Every row gives one point. The points of each table are mixes of a few directions, plus a little noise. How many directions does each table use, and how many do they share? Where both have some left over, give the other angles between the two spaces (their principal angles), to ten degrees, smallest first.

First (7 x 2):
[[-30 -32]
 [ 35  37]
 [ 40  44]
 [-42 -46]
 [ 29  33]
 [-25 -27]
 [ -8  -9]]
Second:
[[-40  16]
 [ 88 -37]
 [-52  21]
 [  9  -4]
 [-27  11]
 [  0   2]
 [ 21  -8]]
Directions: first 1, second 1, shared 0; angles 70

First, 7 rows:
[[ 38  36  17 -54]
 [-45  -9 -35   7]
 [  8 -28  20  47]
 [-55  14 -53 -31]
 [ 70  12  56  -6]
 [-22 -28  -6  44]
 [  5   4   2  -7]]
Second, 5 rows:
[[ 31 -13  34  28]
 [ 13 -11  17  22]
 [-82  12 -76 -36]
 [ 23  25   9 -37]
 [ 15 -12  18  22]]
Directions: first 2, second 2, shared 2

First (7 x 8):
[[-21   0   1   0  22  18 -12 -70]
 [-14   0   0  -1  16  14 -10 -50]
 [-14  -3 -12 -23  12   8 -18 -39]
 [-21  -2  -5 -10  21  17 -17 -66]
 [ 35   6  24  48 -32 -23  41 101]
 [  1  -4 -15 -28  -3  -6 -11  11]
 [ 35   1   6  13 -37 -30  26 111]]
Second (8 x 8):
[[-11 -10   4 -42  -1 -39  -8   9]
 [ 77 -88 -94  38  17 121  12   1]
 [ 16  46  20  -9 -41  -1  18  17]
 [-26   3  29  17  13 -39  -1  10]
 [-15  44  -2 -11 -11  -5 -21  14]
 [  6 -18  12  14   3  -7  16   2]
 [-25  16   4   9  14 -10 -18  -4]
 [-23   7  27 -16   7 -19   1 -51]]
Directions: first 2, second 5, shared 2

First, 11 rows:
[[ -33   14   -7   64    4  -19  -40  -32    6   -1   38]
 [ -11   -1    4  -10    3   19   11    8   -7   -2   -7]
 [ -70   20   -6   82   11    2  -43  -35   -3   -2   46]
 [ -69    1   15  -15   13   85   34   27  -29   -6  -22]
 [ -76    6   14   -4   15   81   26   19  -28   -6  -14]
 [  52   -9   -1  -34   -9  -23   11    9    9    2  -15]
 [  31  -12    8  -56   -5   17   35   28   -5   -1  -33]
 [  80  -24   10 -104  -11    5   57   45   -1    2  -58]
 [  21    5  -10   32   -5  -50  -32  -25   16    3   26]
 [  61    6  -23   54  -12 -107  -61  -48   36    8   45]
 [  19   -3   -1  -11   -4  -10    3    2    5    0   -5]]
Second (10 x 11):
[[   7   58    0   31  -14  -26  -15   29  -44    4  -23]
 [   2   23    5  -17    1  -14    2   16  -14  -11  -18]
 [   3   -2    4  -58   11   -7   11   16    7  -27  -21]
 [ -17   29   24  -26    9  -16   21  -19  -10    1    2]
 [ -33   -8   30   -9   14    8   33  -72   19   25   44]
 [  15 -115  -24 -105   26   41   12   14   82  -51   -7]
 [  -7    5    1   50   -9    6   -6  -23   -7   28   23]
 [   3   -3   -1  -18    3   -1    2    8    3  -10   -8]
 [  52    1  -56   71  -35    0  -66   99  -30  -13  -49]
 [ -27   13   17   80   -9   10    7  -69   -8   56   56]]
Directions: first 2, second 3, shared 0; angles 40, 80

First (11 x 14):
[[-45 -26  19 -47 -46 -42  -8 -22 -35 -74  -3 -42 -55  -6]
 [-35 -19  26 -39 -43 -36 -17 -21 -29 -54  -7 -41 -39   1]
 [ 17   7  57  13 -21   7 -56 -13   6  68 -20 -25  63  23]
 [-18  -9  16 -20 -21 -17 -11 -12 -16 -19  -6 -24 -13   2]
 [ 38  21 -45  41  56  41  31  28  33  46  15  52  29  -8]
 [ -1   1 -18   0   9   2  17   5   2 -12   7  13 -14  -4]
 [ 58  31 -32  62  63  58  18  29  48  91   8  59  67   2]
 [ 16   8   3  20  13  15  -2   5  12  36  -1  10  29   6]
 [ 21  16 -87  23  69  35  71  34  26  -9  28  69 -25 -25]
 [-40 -25  23 -45 -46 -40 -14 -23 -33 -66  -6 -44 -48  -2]
 [-13  -9  33 -14 -32 -17 -28 -15 -16  -6  -9 -29   2   9]]
Second, 8 rows:
[[  34  -28   18   10  -11    2  -45   -3   -6   -1  -13  -17   23   15]
 [  28  -19  -22    6   12    4   13   20   46   55   -5   52   -2  -24]
 [ -75   55   22  -19  -13   -5   15  -31  -72  -91   20  -70  -17   27]
 [  -5    7  -33   -3   21    2   47   18   41   46    6   56  -20  -32]
 [  17  -16   18    6  -11    0  -35   -6  -14  -15   -7  -25   17   17]
 [  25  -20    1    7   -2    2  -17    6   12   17   -8    8   10   -1]
 [  81  -64   23   22  -15    3  -78    7   16   28  -28   -6   43   16]
 [-104   84  -26  -30   18   -5   99   -9  -23  -40   35    4  -54  -19]]
Directions: first 2, second 2, shared 0; angles 40, 50

First, 9 rows:
[[  3 -23 -27   8  14 -26  39  12  37  -7 -17   3  43  17 -26 -15   9  25
  -18   0]
 [  5  -7   4   3   2 -15  30  14  58 -11 -28   8  34   6 -50 -10  58 -27
   -3  15]
 [-10  20 -10  10 -10  18 -66 -25 -61  29  15  -8 -14 -12  46  21 -32  10
    8  -5]
 [  6  -2  48 -26   6  22  47  16  13 -33  24   7 -53   7  -5  -9  -3 -42
   14   5]
 [  6   0 -33   9  56 -14 -10  -8  24  25 -23 -10  64  60 -22 -14 -27  -8
  -34   7]
 [-14 -12  22 -14 -15  29  45   7 -15 -34  13  20 -78 -30   6  30  34  -5
   61  15]
 [ 12   6   0 -11   3 -24 -34  -5   2  11 -14 -15  11   2  -1  -1 -29  24
  -20 -20]
 [ -4  15  21  -9 -38  11 -45 -11 -47   5  16  -4 -49 -42  36  21 -14  16
   20 -16]
 [ -6   0 -23  28 -22  -4  -5  -3  -8  14  14  -1  43  -6  16 -20   3   8
  -27  -3]]
Second:
[[  7   5  27 -12 -38 -10  27  15  -5 -17  40   9 -23 -35  30 -50 -32  -6
  -41 -24]
 [ 17   0   5   6  -3 -19 -20   7  29   9 -10 -23  48  18 -21  -8   1   9
  -27 -16]
 [ 25   4  18 -14  -2 -34 -36   6  39   5 -31 -24  30   5 -37   2   0  19
  -19 -24]
 [-28  -3 -25   9  14  35  27 -13 -39  -3  12  26 -37  -4  26  18  11 -17
   40  33]
 [  2   5   1  -2 -10 -14   5   3  11  -2  -2   7   9 -14  -3 -23   1  -9
  -22  -3]
 [-34 -12 -21  -6  50  63   0 -28 -66  -5 -13  16 -95  14  18 100  15  11
  121  45]
 [ -3  -8   3  19 -11  23  23   9 -22  -2  48  -9   6  16  32 -16 -21   0
  -13  -7]
 [ 15   5   4   1  -5 -29 -19   6  36   8 -20 -12  43   3 -27 -17   7   3
  -31 -13]
 [ -1   6 -12   1   6 -13  -6  -4  17   6 -24   7  20  -3 -18  -4  17  -9
   -6   9]]
Directions: first 6, second 4, shared 3; angles 60

First, 11 rows:
[[-23   2  27  -7  20  20   5   3  72  -2   4  -1   1 -24  -1  14  22  13
   -7 -13 -23 -35 -10 -33   5   8 -24  28 -21   7 -32 -21]
 [-47  -2   6  29   8  26   1  23  56   6  -7 -11  15 -35  20  10  11  -9
   31   3  -8   6 -20 -31  -2  -3 -10  44  -5   6 -38 -18]
 [ 26  11  42 -36 -12 -16  75 -26  23  14  -8  49 -14 -20 -37  11  47 -14
  -43 -29   2 -47 -38  44  22 -30 -46  -3 -12  39 -15 -43]
 [ -7  20 -24  42 -40  24 -12  12 -63  32  22 -16  -3  43  24  34   1 -99
   42  19  32  76  10  40   4 -19  10 -93  11 -57  -3  58]
 [-17 -35 -13   3 -15 -70 -22  34 -24   2  21  12 -10   3 -33 -71  13  29
    7   9  -5 -27  24  53 -29  49   7  34   5  47  44 -43]
 [-15 -13  -6  -8  38  18 -30  14  27 -22  -7 -10   9  -9  23  -8 -23  44
    4   3 -15 -15   5 -53  -5  21  15  45  -8  -3  -4  -6]
 [  6 -38 -23 -31  -7 -54  17  39 -94   9  19  70 -14  35  -8 -64  15 -20
    0   3  29 -17  -5 101  -6  20   9  -8  -1  42  48 -48]
 [ 27  12 -17 -28  53  80 -18 -14 -26 -25 -13  -3  11  33  67  50 -50  -4
   -5   4  11  26  -4 -67  25 -22  32 -35 -12 -64 -14  54]
 [ 74  32  19 -10  -8 -26   4 -87  25 -33 -44 -49   2 -24 -48  15 -44  95
  -59 -10 -23  -7  22 -59   3 -25   6  14  27   3  19  38]
 [  2 -15   1 -42  23   7 -19  25 -33   4  51  35 -23  57   4  -9  26 -32
  -12  -5  -5 -38  23  39   1  44  -8 -64 -34 -21  16  -2]
 [-25  28  -7  93 -61 -13  -5 -19  36  13 -40 -75  26 -58 -14  18 -19  -2
   44  20   5  79  -2 -32 -15 -39   7  39  48  -1 -20  31]]
Second, 8 rows:
[[  -4   -3   -7  -26   34   52   -7   19  -22    1   19   21   -4   36
    42   23   -2  -34    6    1    8    0   -4  -10   14    4    6  -40
   -23  -39  -13   16]
 [  -4  -16  -33   52  -62  -85   -1   10  -57   11  -17  -15    6  -18
   -35  -60  -16   12   30   21   22   47   11   59  -29   -3   20   36
    48   46   45  -17]
 [  63   10   36   -2  -61 -121   72  -79   34  -12  -70   -4    1  -84
  -115  -50   -1  113  -68  -20  -13  -40  -19   28   -8  -38  -23   98
    50  113   35  -56]
 [ -18    9   14   -6   24   45  -18    6   47    0   17  -12   -2    6
    20   32    8  -14    3   -5  -18  -13    6  -39    6   12  -11  -19
   -25  -32  -31   17]
 [  -3   -9  -20    3    3    7   -8   20  -42    4    8   11    3   23
    22   -6   -7  -25   18    9   14   21    1   17   -1    3   14  -16
     3  -11    7    5]
 [ -18   23   43   -4   28   49  -13  -17  110   -7    9  -32   -3  -21
    -3   47   23   16  -17  -18  -42  -43    5  -74    8   14  -33    0
   -30  -24  -49   12]
 [ -24  -15  -33    4   19   41  -33   44  -57   10   29   13   -1   47
    59    6   -7  -63   42   16   23   35    7   12    2   18   21  -49
   -14  -49   -1   24]
 [  11   -4   -1  -17   11    8   10    0  -15   -2   -1   15   -1   11
    10    5   -2   -5   -5   -3    5   -4   -5    2    6   -6   -1   -9
    -6   -7    4   -1]]
Directions: first 6, second 3, shared 3

First, 10 rows:
[[-38  62  23  34 -35 -77  -1  21  19 -51  18  50  27 -28 -55 -22   1 -27
  -40  26  35 -64  15 104 -53 -66  13  50   1  -7 -25   3]
 [-38  53  19   6 -31 -74  -1  19  39 -46  18  45  19 -31 -50 -10  11 -16
  -21  22  33 -46  15  84 -54 -54  30  63  11 -21 -25   1]
 [-38  17   0 -95 -17 -61  -3  10 105 -24  23  26 -13 -32 -27  23  47  26
   40  10  19  14  11  14 -53 -13  90 103  43 -67 -26  -2]
 [ 32 -12   1  86  13  52   3  -7 -94  17 -19 -21  12  27  23 -21 -42 -25
  -38  -7 -15 -15  -9  -9  45   9 -81 -91 -38  60  22   3]
 [  7 -42 -19 -85  18  26  -2 -11  49  30   0 -25 -30   4  29  31  29  40
   56 -14 -18  63  -6 -76  12  45  44  21  25 -35   5  -4]
 [ 27 -43 -14 -20  23  53   0 -14 -16  35 -11 -35 -18  20  39  13  -1  17
   26 -16 -24  42  -9 -72  38  45 -11 -38  -3   7  17  -3]
 [ 20   5   7  87   3  27   2  -2 -80   3 -14  -6  18  18   6 -25 -38 -29
  -44   0  -5 -29  -5  17  27  -8 -69 -69 -34  54  14   3]
 [ -6   9   4   1  -6 -13   1   4   6  -7   3   7   4  -5  -9  -3   2  -3
   -4   4   6  -9   2  14  -9  -9   4  10   3  -4  -4  -1]
 [ 21 -46 -18 -42  23  50   0 -15   2  37  -9 -36 -21  18  39  21   7  26
   37 -18 -25  52  -9 -79  34  48   4 -22   6  -6  15  -3]
 [ 11  -3   0  29   6  16   0  -3 -32   5  -6  -6   3   9   7  -7 -13  -9
  -13  -1  -5  -5  -3  -2  14   3 -26 -30 -14  20   7   1]]
Second, 11 rows:
[[ -43   89   35    2   17  -19   30  -69   78  -77   -3  -21  -28   55
    37   27   -9   23  -12    1  -87   25  -52 -120   11   35  -27   31
     1  -17   21  -16]
 [ -19  -25  -26   -3   22   46   31   -6  -39   30    6  -43   51   -8
    40  -23   -5  -18  -59    7  -50   21  -39   13    0  -21  -15  -71
   -25   -5   30   13]
 [   0  -65  -72  -38  -22   26  -34   24  -18   43   21  -11   29  -27
    -5  -28    1  -32   30   15   48  -35   21   58    3  -10  -15  -10
     3   29  -25  -18]
 [  27   14   59   68   23   10   54   30  -73    8  -26   12   39  -21
    -2    3    3   14  -92  -18  -31   24  -10   53   -9  -39   34  -81
   -31  -24   30   69]
 [ -10   50    1   -6  -28  -30  -18  -15   64  -65    7   24  -20   15
   -19   19    0    6   35    6   14  -37   11  -25   10   22  -12   56
    16   14  -30  -12]
 [  16   16   30   24   -7  -18    3   17   -5  -14   -9   29   -5   -7
   -24   11    5   10  -10   -7   14   -3   14   19   -7   -8   22    6
     3   -7   -4   23]
 [  25  -42  -32  -36   19    5  -28  -27  -13   57  -13  -46  -65   21
    24  -13  -16    8  108   -5   45   -4   35  -36   31   51  -38   11
     2   32  -27  -75]
 [  37   44  -15   29  -46  -13   -7   24    1  -60   -6   30   20  -24
   -36    4   -5   -4   30    5   69 -104   59   81   39    5  -23  -19
   -13   58  -73   19]
 [  -6  -59    7  -34   33   -1  -21  -10   -7   74   -2  -18  -50   17
    14   -4    3    8   34   -9   -5   72  -11  -58  -25   11   19   40
    21  -33   37  -39]
 [ -38  -33  -19  -13    6   30   13   10  -12   24   23   -8   58  -15
    14  -15    9  -24  -76   11  -51   38  -49   12  -33  -41   18  -23
    -2  -32   45   27]
 [  10    9   32    8  -17  -36  -22   23   21  -15   -2   51  -26   -4
   -44   18   13   11   15   -7   33    3   20    5  -21   -4   37   59
    27  -17   -6   12]]
Directions: first 2, second 5, shared 0; angles 30, 40
